Rows are points. To make a cloud, some directions were put in groups of two or more. Within a group, all points are equally far from the middle, so they leave a hole (a ring in 2 directions, a hollow ball in 3). The other directions are filled evenly. Then the cloud was stretched, turned, moved and blurred a little. How many holes are there, and how many directions does each take, smallest first?
In the rows, zero is written as 128.

Cloud (21 x 3)
[[134  76  90]
 [147  74 166]
 [ 93 125  88]
 [152 151 161]
 [128  90  82]
 [ 94  68 169]
 [ 68 102 153]
 [ 67 102 115]
 [116 104  79]
 [169 133 117]
 [ 67 121 135]
 [ 92  57 155]
 [109  67  92]
 [138  60 105]
 [109  46 145]
 [111 151  93]
 [149 156 106]
 [125  48 146]
 [ 96 153 104]
 [168 131 152]
 [116  86 183]]
Holes: 1 (3)

Cloud (50 x 6)
[[189 111 129 194 178 120]
 [106 107 125  95  85  97]
 [159 110 120 106 132 203]
 [ 70 143 131  81 107 113]
 [181  84 175 166 120 106]
 [112 108 201 144 127 166]
 [ 76 156 146  87 131 109]
 [ 94  80  81 139 128 138]
 [187 157 134 187 119 127]
 [194 138 112 194 171 128]
 [162  79  85 204 113 112]
 [139  99 191 124  78 160]
 [ 71 194 181 118 137 137]
 [164  77 158 144  86 162]
 [141 114  98 114 126 218]
 [168 109  75 151  84 187]
 [189 100 183 162 141 132]
 [165 169  85 128 123 130]
 [ 61 157  87 117  80 172]
 [183  84 169 168 115 144]
 [163  79 161 127  73 152]
 [ 69 105 129  91  97 116]
 [ 95 111 126 190 123 173]
 [ 76 110  84 172 100 169]
 [142 101 107 133 167 122]
 [ 77 173 151 169 127 111]
 [162 134  71 165 171 131]
 [105 125 217 125 101 155]
 [152 137  80 127 119 214]
 [117 133  54 149  91 116]
 [ 98 142 124 189 185 146]
 [ 74 123 146  85 141 181]
 [140  82 121 145  88 196]
 [ 96 130 157 104 164 192]
 [ 68 149 207 129 104 124]
 [ 97 165 114  99 115 103]
 [161  64 136 177 111 100]
 [ 97 121 124 155 194 143]
 [ 70 159 210 120 133 126]
 [ 92 142  86 134  76 199]
 [165 107 133  93 119 136]
 [ 92 166 178 142 136  80]
 [157 174 129  81  88 156]
 [ 98  72 124 190 130 115]
 [ 89 181 175  63 114 179]
 [158  90 178 126  73 147]
 [100 128 194 134 165 170]
 [130 102 199 136 100 165]
 [130 106 179 152 101  68]
 [122 140 182 109  48 154]]
Holes: 3 (2, 2, 2)

Cloud (74 x 8)
[[ 98  70 145 114 131 121  84  89]
 [102 107 144 184 125  74 149  82]
 [203  80 161 145  88 159 149 143]
 [182  81 117 148 142 113 160 108]
 [ 86 138  86  93 134 104 104 165]
 [ 72  76 163 122 150 138 140  63]
 [190  72 183 119 165 147 135 159]
 [ 97  90 202  93  94 142 152 194]
 [126 162 123 112  67 189  89 133]
 [193 175 130 151 153 135 173 123]
 [ 73  89 210  73  82 140 114 116]
 [101  97 236 114 165 136 165 128]
 [159 176 134 156 144 136 176 172]
 [118 154 161 157 156 201 107 113]
 [ 72  98 183  78 144 145 156  70]
 [154 150 140 130 132 214  62 116]
 [116  89 184  38  90 155 157 111]
 [ 66 128 150 152 162 104 117 175]
 [165 116 129 119 183 125 187 122]
 [125 158 111 172 188 168  90 112]
 [181  99 199 121 170 161 115 173]
 [155 141 104 122 170 132  79 182]
 [ 75 153  95 179 124 126 100 128]
 [ 82 121 149 167 121  79 163  67]
 [161 161 137 168 157 112 103 188]
 [113 123 197 174 172 110 107 116]
 [ 83 143 166 138 203 144  99 151]
 [157 131 196 136 130 101 211 123]
 [ 68 116 201 138  98 114 155  74]
 [171 126  79 117 134 153 122 186]
 [ 52 120 200 127 150 136 137 162]
 [ 69  90 129  85 119 112 129  78]
 [181 144 149 145 123 139 122  53]
 [163 114 162 176 130 172  78  84]
 [103 145 115 107 185 100 147 142]
 [167 170  97 108  93 168  82  98]
 [184 111 201 168 136 140 176 114]
 [112 194 156  73  90 137  93 123]
 [117  98 126  89  92 186  53 153]
 [151  81 126 128 111 138  90  70]
 [186 141 180 167 130 150 117 170]
 [ 74 149  98  97 107  86 116 182]
 [ 94 107 186  43  96 120 186 135]
 [ 42  93 185 127  88  88 154 113]
 [ 71 121 101  89 133 122 153 113]
 [ 90  67 168 156 174 154 155 110]
 [103 136 172  79 162 154 133  62]
 [116 117 180 148 201 135 126 175]
 [ 73 154 110 104  67  78 170 152]
 [112  82 152 117 122  98  81 111]
 [181 106 136 165 106  77 173 128]
 [158 122 198 153 114 190 135 133]
 [ 49  97 188 153 122  94 153 129]
 [ 91 172 165  65  68 117 131 107]
 [147 149 151 150  86 183  66 124]
 [112 109 182 155 186 120  86 124]
 [167 153 181 142 103 163  86 158]
 [184 107 128 178 125 103 131  84]
 [ 84 133 163  56 135 159 157  93]
 [141 140 192 105  76 135 175  90]
 [118 131 188 140 153 140  54 119]
 [154  60 159  92  71 179 117 119]
 [112 136  91 117 178 120 137 150]
 [171 104 200  95 145 193  92 163]
 [133 136 160  97 136 142 148 224]
 [132  73 202 115 120 196 170 117]
 [145 116 172  83 118 195  55 155]
 [123 143  71 127 127 156  56 125]
 [146 134 105 135 149 126 106  56]
 [126 125 126 158  68 121  63 149]
 [ 60 103 181 111  56 127 102 137]
 [108 152 143 141  67 162  61 127]
 [110 119 137 170 195 172 130 141]
 [ 79 177 110 108 138 105  61 125]]
Holes: 3 (2, 2, 4)
